Each row is a point. Each copy is the shape, with its points in the same order, turned, moved and blurred by noise. Say if it was mirrored as well.
(in the rows, 100 means zero)

Shape, 9 rows:
|  96 |  38 |  65 |
| 119 |  75 |  95 |
| 120 |  50 | 153 |
| 117 |  52 | 100 |
|  61 |  70 |  93 |
| 103 | 149 |  87 |
| 114 | 119 |  69 |
|  10 | 117 | 111 |
|  89 | 170 |  67 |
Copy 1, 9 rows:
|  68 |  19 | 126 |
|  94 |  62 | 142 |
|  48 |  95 | 175 |
|  70 |  51 | 146 |
|  51 |  63 |  94 |
| 131 |  95 |  86 |
| 124 |  69 | 104 |
|  34 | 110 |  38 |
| 146 |  94 |  54 |
Copy 1 is: only turned
Copy 2 (9 x 3):
|  90 |  52 |  68 |
|  80 |  98 |  84 |
|  22 |  94 | 112 |
|  63 |  81 |  82 |
|  98 |  58 | 118 |
| 132 | 143 | 118 |
| 126 | 122 |  87 |
| 132 |  65 | 185 |
| 163 | 144 | 121 |
Copy 2 is: mirrored
Copy 3:
| 161 |  83 |  46 |
| 130 | 115 |  82 |
| 176 | 121 | 126 |
| 160 | 111 |  77 |
| 131 |  56 |  92 |
|  60 | 112 |  95 |
|  87 | 114 |  73 |
|  89 |  21 | 138 |
|  31 |  94 |  88 |
Copy 3 is: only turned

Shape, 10 rows:
| 120 |  93 | 109 | 108 |
| 109 |  98 | 110 | 148 |
| 108 |  99 | 116 | 120 |
| 112 | 114 |  54 | 100 |
|  77 |  80 | 113 |  64 |
|  78 |  96 | 105 | 139 |
|   5 |  81 | 109 |  81 |
| 101 |  82 | 121 | 125 |
| 112 |  81 |  51 | 135 |
| 118 |  84 |  99 | 136 |
Copy 1:
| 121 |  94 | 104 | 103 |
| 132 | 117 | 123 | 123 |
| 117 | 105 | 116 | 108 |
| 104 | 117 |  54 | 133 |
|  58 |  81 | 105 |  94 |
| 104 | 122 | 132 | 130 |
|   7 | 120 | 139 | 121 |
| 110 |  99 | 129 | 114 |
| 121 | 103 |  81 | 165 |
| 131 | 101 | 116 | 131 |
Copy 1 is: only turned
Copy 2:
| 100 |  67 |  89 | 100 |
| 138 |  78 |  70 | 103 |
| 119 |  79 |  89 |  98 |
|  66 |  97 |  77 | 139 |
|  73 |  98 | 114 |  63 |
| 124 | 112 |  79 |  93 |
|  82 | 169 | 120 |  40 |
| 123 |  82 |  83 |  78 |
|  89 |  97 |  41 | 125 |
| 111 |  72 |  60 | 101 |
Copy 2 is: mirrored

Shape, 12 rows:
| 129 |  71 | 129 | 144 | 143 | 126 |
|  79 | 143 |  79 | 134 |  90 | 149 |
|  46 | 131 | 156 |  67 |  93 | 126 |
| 139 |  83 | 149 |  72 |  74 | 118 |
|  39 |  97 |  52 |  68 |  58 | 157 |
| 139 | 127 | 151 |  93 | 138 | 162 |
| 145 |  95 | 129 | 134 | 146 | 109 |
|  80 | 131 |  55 |  79 |  87 |  56 |
| 141 |  94 | 115 |  60 | 139 | 153 |
| 145 | 115 |  77 | 156 | 139 |  77 |
|  42 |  68 |  66 |  60 |  60 |  83 |
|  71 | 141 |  47 | 110 | 111 |  81 |
Copy 1, 12 rows:
|  84 |  54 | 151 | 108 | 128 | 133 |
|  86 | 116 |  74 | 100 | 155 |  90 |
|  73 | 132 | 128 | 112 | 108 |  25 |
| 117 | 113 | 138 | 153 |  71 | 104 |
| 128 | 176 |  69 |  82 | 143 |  87 |
| 111 |  72 | 161 | 163 | 142 |  90 |
|  96 |  43 | 140 | 122 | 116 | 127 |
| 127 |  88 |  36 |  81 |  68 |  71 |
| 160 |  81 | 159 | 118 | 125 | 104 |
|  96 |  22 |  77 | 103 | 115 | 135 |
| 125 | 162 |  76 |  49 |  68 |  76 |
| 103 |  82 |  37 |  66 | 114 |  77 |
Copy 1 is: only turned
Copy 2, 12 rows:
| 144 |  72 |  95 |  37 |  61 |  60 |
| 130 | 153 |  94 | 112 |  32 |  95 |
|  35 | 119 | 105 |  71 |  30 | 118 |
|  95 |  73 | 152 |  48 |  82 | 134 |
|  96 | 132 |  53 | 134 |  62 | 172 |
| 115 | 135 | 126 |   5 |  61 |  86 |
| 136 |  82 | 120 |  38 |  75 |  48 |
|  79 | 110 | 104 | 153 | 117 |  82 |
| 117 | 120 |  89 |  15 | 104 | 110 |
| 155 |  89 | 117 |  96 | 101 |  19 |
|  69 |  72 |  66 | 145 |  98 | 147 |
|  96 | 128 |  83 | 146 |  96 |  62 |
Copy 2 is: mirrored
Copy 3, 12 rows:
| 125 |  40 | 101 |  98 | 128 |  88 |
|  76 |  80 |  73 | 145 | 112 | 162 |
|  94 | 118 |  97 | 181 |  47 |  93 |
| 156 | 129 |  82 | 102 |  84 |  77 |
|  74 | 113 |  79 |  93 |  32 | 187 |
| 166 |  88 | 121 | 149 | 111 | 102 |
| 136 |  52 | 121 | 106 | 134 |  84 |
|  43 | 151 | 111 |  82 | 116 | 114 |
| 175 |  97 | 141 | 108 |  83 | 117 |
|  87 |  71 | 116 |  89 | 176 |  97 |
|  43 | 147 |  89 |  54 |  43 | 108 |
|  37 | 114 | 121 | 106 | 133 | 134 |
Copy 3 is: only turned

Shape (11 x 8):
| 145 |  75 |  99 |  92 | 135 |  87 |  92 |  71 |
|  80 |  83 |  93 | 102 | 135 |  99 | 114 | 113 |
|  68 | 106 |  90 |  93 | 130 |  83 |  93 | 102 |
|  95 | 106 | 109 |  89 | 102 |  99 |  95 |  69 |
|  87 | 112 |  94 | 128 | 136 |  96 | 105 |  81 |
|  83 |  76 | 103 |  94 | 136 |  90 | 122 |  72 |
| 118 |  95 | 103 |  96 |   8 | 115 |  93 |  71 |
|  68 |  85 | 113 |  97 | 120 |  89 | 117 |  97 |
|  80 |  99 |  73 |  96 | 123 | 107 | 107 |  75 |
| 105 | 101 |  95 |  87 | 114 |  77 | 133 |  83 |
|  81 | 136 | 114 | 103 | 134 | 192 |  90 | 119 |
Copy 1:
| 106 | 117 | 137 | 134 | 148 |  73 |  91 | 136 |
|  81 | 103 |  89 | 100 | 111 |  95 | 134 | 136 |
|  89 | 104 |  80 |  96 | 111 |  88 | 109 | 142 |
|  89 |  91 |  96 |  93 | 127 |  63 |  87 | 108 |
|  74 |  88 |  72 | 125 | 130 |  96 |  90 | 134 |
|  90 | 100 |  78 | 113 | 138 |  63 | 125 | 117 |
|  97 |  64 | 146 |  86 |  92 |  73 |  63 |  38 |
|  78 | 109 |  75 |  96 | 116 |  84 | 121 | 115 |
|  89 |  73 |  87 | 108 | 124 |  71 | 107 | 137 |
| 109 |  93 |  90 | 100 | 146 |  93 | 108 | 113 |
|   5 |  71 | 116 |  49 | 110 |  83 | 104 | 177 |
Copy 1 is: only turned
Copy 2 (11 x 8):
| 146 | 116 |  63 | 125 |  88 |  79 |  98 |  59 |
|  93 |  89 |  77 | 113 |  85 |  84 | 124 | 108 |
|  72 | 104 |  85 | 106 | 104 |  77 | 113 |  89 |
| 105 | 122 |  94 |  90 |  92 | 103 | 111 |  62 |
| 101 |  81 |  82 |  91 | 109 |  81 | 134 |  69 |
|  96 | 108 |  62 | 109 |  69 |  85 | 135 |  74 |
| 126 | 112 | 133 |  59 |  55 | 151 |  58 |  56 |
|  85 | 107 |  74 |  89 |  75 |  87 | 126 |  98 |
|  86 |  92 |  92 | 119 |  89 |  99 | 126 |  65 |
|  98 | 103 |  51 | 101 |  88 | 111 | 105 |  73 |
| 123 | 101 | 145 | 110 | 136 | 125 | 173 | 121 |
Copy 2 is: mirrored

Shape, 13 rows:
|  97 | 129 |  94 |  98 |  95 | 128 | 109 |  81 |
| 145 | 120 | 147 | 118 |  98 | 137 | 116 | 105 |
|  90 |  89 |  99 | 106 |  29 | 104 | 148 | 141 |
|  70 | 118 | 108 | 101 |  86 | 107 |  95 | 112 |
| 104 | 111 |  89 | 156 |  52 |  91 | 155 | 121 |
|  92 | 137 | 114 |  85 |  78 |  82 |  78 |  90 |
| 112 | 130 | 113 | 130 |  86 | 148 | 154 | 124 |
|  76 |  93 | 112 | 110 | 184 |  67 |  56 | 100 |
| 108 |  63 |  53 | 100 |  66 |  66 | 120 | 133 |
| 118 |  69 |  76 | 180 | 104 | 103 |  84 | 164 |
|  63 |  98 | 120 |  75 | 148 |  92 |  47 |  85 |
| 119 |  49 |  42 | 141 |  75 |  95 |  79 | 143 |
| 101 |  90 | 129 | 118 |  75 | 131 | 108 |  67 |
Copy 1, 13 rows:
| 104 | 136 |  98 |  98 | 117 |  87 |  87 |  74 |
| 122 | 169 | 119 |  95 | 139 | 126 | 132 |  99 |
|  88 | 108 |  46 | 142 | 156 |  92 | 154 |  81 |
|  89 |  96 |  97 |  99 | 119 | 108 | 110 |  66 |
|  95 | 109 |  80 | 152 | 181 |  87 | 116 | 115 |
|  77 | 103 | 102 |  58 | 120 |  91 | 111 |  85 |
| 119 | 155 |  92 | 135 | 169 | 114 | 108 |  70 |
| 155 |  50 | 144 |  70 |  77 | 129 |  84 |  99 |
| 117 |  74 |  31 | 128 | 116 |  83 | 126 | 125 |
| 118 |  84 |  80 | 159 | 125 | 168 |  99 | 145 |
| 123 |  73 | 132 |  59 |  61 | 115 | 100 |  67 |
| 106 |  83 |  42 | 155 |  94 | 128 | 106 | 150 |
|  93 | 142 | 126 | 123 | 105 |  85 | 133 |  89 |
Copy 1 is: only turned
Copy 2, 13 rows:
|  69 | 100 |  86 |  93 | 112 |  90 |  96 |  91 |
|  47 |  80 | 137 |  93 |  94 | 114 | 133 |  66 |
|  56 | 106 | 112 | 170 |  59 | 104 | 107 | 132 |
|  81 | 105 | 104 |  98 |  82 | 106 |  71 | 111 |
|  40 |  83 | 109 | 157 | 106 | 131 | 104 | 141 |
|  99 | 115 |  93 | 101 |  95 | 129 |  69 |  75 |
|  13 |  74 | 107 | 109 |  88 | 100 | 119 | 110 |
| 150 |  74 | 119 |  22 |  98 | 135 |  86 | 129 |
| 126 |  78 |  92 | 167 |  78 | 115 | 116 | 146 |
|  92 |   5 | 154 | 123 |  92 | 116 |  87 | 148 |
| 145 | 106 | 115 |  35 |  90 | 101 |  70 | 100 |
| 126 |  27 | 124 | 160 |  95 |  91 |  93 | 142 |
|  73 | 118 | 141 | 108 | 122 |  88 | 109 |  92 |
Copy 2 is: only turned
